Every row gives one point. The window is the flat piece filled in between its corners: a triangle in 3 columns, a solid with four corners in 4, and so on. A path goes straight from each point to the next, and from the last back to the first. After which points does the path pass through the window?

Window, 4 rows:
[[-25   6  36  13]
 [  9 -44 -24   8]
 [-38  23   6   6]
 [ 52 -42 -45  36]]
Path:
(1): [-11 -42 -22  60]
(2): [-34   9  -5  28]
(3): [-24  19  -4 -12]
(4): [ -9 -15   0 -26]
(5): [-29 -23   1  11]
(6): [-38  -3   7  59]
(7): [-33  31  23  -5]
(8): [ 40 -15  20 -11]
Through the window after points: none

Window:
[[-15 -46  10 -12   2  24  -6 -22]
 [ 26   0 -24 -21  32   3   0  16]
 [-37  -2  -5  30 -39  32  17  -4]
 [ 10 -33   2 -19 -12  -6  25 -22]
 [ 24 -16   9 -18 -21  18  14 -26]
 [ 22  -4 -18 -13   4  -8 -19  18]
 [-28  30  29  26   7  -4   5   7]
 [ 28 -12 -11  11  17   1  -3  10]]
Path:
(1): [ 14  -5 -19  -7  12  -6 -10 -20]
(2): [ 14  -6   6 -10 -12  11   3  36]
(3): [-12 -13   3   8 -15  23  12  22]
(4): [ -1   1 -16   7 -12   8  -1 -20]
(5): [-19  18   8  19   6   0   2  -4]
(6): [-7 11 60  2 -8  2 16 24]
(7): [ 17 -11   6 -25  30  21  11  37]
(8): [ 14   7 -26  -2  13  -7  -4  -8]
(9): [  9  -7 -14 -11  13  -9 -12 -12]
(10): [ 17 -19  18  -5   0  19  11  28]
(11): [ 29 -36   6 -12   9  10   8  30]
(12): [ 12  14 -27  14  19  -3  -9 -15]
(13): [-2 -1 -8 16 -2 -5 -3 -9]
(14): [-17  -3   4   7  -5  16  10  15]
(15): [-10  -2  20   5 -30  22  11  23]
(16): [-20  -3 -12  20 -16  16   6  -8]
Through the window after points: 1, 3, 5, 7, 11, 15

Window, 11 rows:
[[-15  19  18  -8  17  -1   1  17  32 -14 -16]
 [  7 -32  26  19   4 -27  10   2  23 -29  -9]
 [ -7  -3 -23  10   5 -14   0 -26 -37  28  45]
 [ 12 -11  -6  -8   6 -11  -6  10  40 -23  -5]
 [ 19 -11 -11   9 -24   0  27 -17 -30  -2  19]
 [-12  -9   3 -18 -13   9 -46  18   0  43  10]
 [  5  14   3  -3   1 -26  -3  26   4  -4   9]
 [ -9  -1 -23  16  -2  -5   2  -7 -42 -23  28]
 [ 16  25  -3   1  -6  17 -60   7  -4  49   2]
 [ -9 -15 -25   3  32 -23  25   3 -38 -10   3]
 [ 11 -11  10  -9  22  -8   8   2 -15 -19  21]]
Path:
(1): [  3  -3  -1 -12  -2 -16 -11  -4  -7 -10   0]
(2): [ 3  2 16 17 10 18 -5 19  7 16 44]
(3): [  8  -3 -12  35 -20  24  21  16  -8  23  24]
(4): [ 18 -14  -4 -24  -8 -32  10 -36 -35 -27   7]
(5): [ -1   2  10 -12  -1 -11 -13  -4   1  -7   0]
(6): [-7 13 -9 21 16 16 33 29 19  1  3]
(7): [  6 -14  -1  18  18  -4  21  12   7 -14  13]
(8): [  6   5   9 -12 -10 -27  -4 -23 -11 -27 -10]
(9): [  8   7   6 -27  12 -22  -8 -11   5  -2 -20]
(10): [-4 -2  5 13  6 -7  4 23  9  0 17]
(11): [  0  -2 -16  26  20  11  12  17   1   2   7]
(12): [  0 -11   2 -12  -1 -14  -9 -13  -7   0  11]
Through the window after points: 3, 5

Window, 14 rows:
[[-12  13   9  23 -14 -32  27 -19   6  15 -18   2  35  -4]
 [ -9 -36 -25 -14  15  28  13  20 -45 -19 -11 -26   5 -13]
 [-22 -11  -2  54  -8  28 -40  20  18   2   3 -25  -4 -17]
 [  2  -8   2  -5 -23 -17   0  -4 -32  29 -20  -7 -35  31]
 [ 39 -37 -37   0  -9  -1  11 -11 -25  -5   1   4  -4   9]
 [  3  -2   0  15 -37 -38  -1   4 -12   5 -29 -21  39  19]
 [ -3 -16   8   2  -3 -28 -46 -22  -4   0  15   8 -14 -42]
 [ 22  16   5 -44 -26  49  -7  -4  28  26  -9 -29 -43  16]
 [ -9  18 -34 -13 -30  43  15  32  -6  16  -1   0  21 -24]
 [ 12  -6  30   8 -34   3 -14 -23   8  19 -24  22  14 -21]
 [-22 -42  -9  19  17  -7 -57   6  35   3 -12  -3  14  -4]
 [ 18  -4 -27 -13  -3 -34  12  37 -20 -12 -35 -16 -42  14]
 [-53 -13 -20 -11 -24 -12  -1  12  37 -42  -1   0 -23 -27]
 [ 20  25  18   6  -1 -13 -24  13 -48   2 -12  15   2  30]]
Path:
(1): [ -7   6 -18 -13  -2  11 -27 -33   0 -12 -60  -5   2 -15]
(2): [ -7 -39  -8  17 -13 -11   4  32   5  11  30 -12   3  -3]
(3): [  9 -14  10   8 -14 -20   1  11  -8  12  12 -11  -6  -5]
(4): [ -6  -6 -32  -8 -17  11 -21 -13 -20   5 -45   5  -5  20]
(5): [ -5   6 -58   9  -4 -20 -14 -36 -21   9 -18  -3  -4   3]
(6): [  4 -20  31  -6 -18   7  10  49   2  -6  -1 -18  -8   8]
(7): [ 10  -6  17 -27   3   3  23  55  12  20   9  -3  20   6]
(8): [ -4   9 -21   9 -26   6 -11  -3 -20   2 -19  -5   4  -4]
(9): [-21  -4 -38   4 -17   2  -5  -2 -22   0 -31  -5  -7   0]
(10): [ 17 -13   9  -7   2  -4   6  20  -2  -6  10 -15  -1   1]
(11): [ 11 -10  -5  -2 -21 -14   5  30   2  15  -4   1 -14  14]
(12): [ -8   5 -16   1  -7  15   0 -10 -24 -11 -38 -26  -2   9]
(13): [ -1   8 -35   5  -1  -2 -28 -30 -17  -8 -23  -8  -1 -11]
(14): [ -1 -17  20  -4 -15  -7 -13   7  14  16   6  -3 -11  -8]
(15): [ 28 -22   9  -5 -23 -14   5  22 -18   7   5   0 -14   7]
(16): [-25  15 -30  11   6  -6 -30 -30 -13  -6 -33  -3   3   1]
Through the window after points: 3, 7, 13, 15

Window:
[[-11  -2  -8 -11  12 -13 -17   5 -27   7  15  60  -1 -19]
 [ 18  -5   1 -13   2  25   1  -6 -27  18  43  12  13   2]
 [-18  22  -8  28 -29 -14  11  11   7 -13  13  -7   4 -23]
 [ 21  -9  -3  23 -33  -7 -27  31  11 -11  -7 -20   3  19]
 [ 14 -48  32 -15  16 -11  -1   3   1  25   4  20  20 -20]
 [  7 -24 -24   7 -18  -8  47 -15 -15   6  -1  15 -17  29]
 [-33   1  17   1   7   4 -37 -23 -20   4 -20   5  16  -6]
 [-17   6  -9  -7 -15 -15  39  -2   5   3 -11  25  12  19]
 [-29  17   7 -16 -11 -16   9 -15  12  26  22  -8 -19 -12]
 [ 10  33  10  29  21  -4  36  19  -9  11 -14  -7 -17 -24]
 [-14  17 -18  -8   5  -7 -18  -5   9 -46  30   2 -41  -2]
 [ 43 -13   1  46  27 -18 -15   4  22  -3  -6 -11  -5  13]
 [ 20   6  -2  -1  -6 -36   0  -3 -15  11  -8 -11  20 -14]
 [ -7   2 -32  11   5  43   8   0  28   4   7 -26 -23  -3]]
Path:
(1): [ 32  29 -11   8 -26  20  15 -20  12 -10 -10  23 -19   7]
(2): [-14   3   4   6  12 -10  -6   8  -6   3   8  -6   3 -13]
(3): [-16 -15 -33   5  45 -38  -5   6 -25  16  20   8  11   0]
(4): [ 13   3   7  -4 -11   3   1  -5  -3   2  11   1   0  -6]
(5): [  7  18  11   9 -11  -3  -1 -14   9   4   6   3   2 -12]
(6): [-28 -19 -18   5   9 -23  22  37 -19  10   7  -9  -8 -11]
(7): [ -7  -2  -2   0   9 -10  13  13   3  -5  13 -23  -3  -1]
(8): [ 27  22  -2  14  -8 -17  -4 -14 -19  17 -16  21   5 -21]
(9): [ 10  30  27   4 -20  -5  -5 -10   4  -1   4  29 -14 -18]
(10): [ 2 -8 -7  3 10 -7  0  5 -2  7  8 -5  7 -1]
(11): [-33  -6 -16  18  22 -27  -3  25 -51  40  10  17  11  -6]
(12): [ 30   8   8 -11 -18  16   4 -14  27 -24  10   8 -10  -1]
Through the window after points: 3, 5, 7, 11

Window, 14 rows:
[[ -2   7  47  -4 -22  -9 -50   7   9  -4 -17   6 -52  16]
 [ -7 -43  29 -20  -6  35   3  24   7  13 -43  -2   9  -1]
 [ 33 -16  17  22 -21 -48   1 -20  -4 -22  11   6  19  18]
 [  9   9  12 -13  -4  17  25 -16  36   9  19  -8 -40  23]
 [ 15  20  -3  11 -14  24 -30  14  -8  -6 -14  -8  31 -36]
 [-11   0 -13 -16  48  35  -4 -18 -13   1 -32 -26  26  11]
 [ -3  41  -6  -7   1 -32  29  58 -39  13  19 -22  21 -33]
 [ 18  12  -4  -4 -31   2 -15  20 -23   2  19 -46  28 -14]
 [ -5  14  16 -14   3  25  11  21 -40  23  33   9  15 -14]
 [ -2  13  14   6  -5 -23 -20 -14   6 -41  18  -6  55  11]
 [ 25   4  22 -26   7   4 -22  -3 -22 -52   7   2  14 -11]
 [  7 -17  18  27 -49  48  32  21 -19 -39  60  -3 -54   1]
 [ -3  -2  -4 -30  28  -4  -9  27   1   8  22  32 -21  29]
 [ -7 -45  18 -19  -9 -12 -27 -32  -4 -55   7  12 -20 -19]]
Path:
(1): [  0  46   3 -35 -52 -20 -11 -43 -43 -10 -16  -6 -18 -27]
(2): [  9 -10  17   7  -2   6   1  24   5 -11  22   0   4   3]
(3): [ 11  -2  21  -5   7  -3 -14  10  -6  -8  12  -3  20 -16]
(4): [ -5   7  -1 -15  -8   3 -11  -4 -13  -4  -6   0  10   6]
(5): [  1   9  -7 -34 -29  14   4  -3  14  -6  -6   0   8  19]
(6): [ 14   5  25  26  18  13  -2  37 -34   3  24 -18   2 -23]
(7): [ 11 -15  16   2   1   9 -21   4  -8  -5  10 -14  -7 -15]
(8): [-11  37   3 -14 -52  -3  18  31 -31 -42   1   0  33  23]
(9): [  8   7  -3 -28 -48   7 -16 -16 -19  -9   6  -2   1  24]
(10): [ 13  -6  20  23  19 -16  -3  10  -1 -13   4 -15  17 -10]
(11): [ 16 -13  22  32  27 -25 -15  11 -19 -10  37 -15  30   6]
(12): [-19  24   0 -47 -43  10  -2 -14  10 -37 -15  10   5 -12]
(13): [ 18  10   1 -22 -41  14 -10  15 -18 -14 -13  29   0  -5]
(14): [  4 -22  26   9   8 -10 -15 -18   8 -20  22 -23  -5  10]
(15): [-18 -22  32   7  32  -8 -29  38  18  -2  36 -17   2  14]
(16): [ 14  22  -6 -14 -24  -3   4  -9 -20 -21  -1   7  21  -1]
Through the window after points: 9, 11, 15
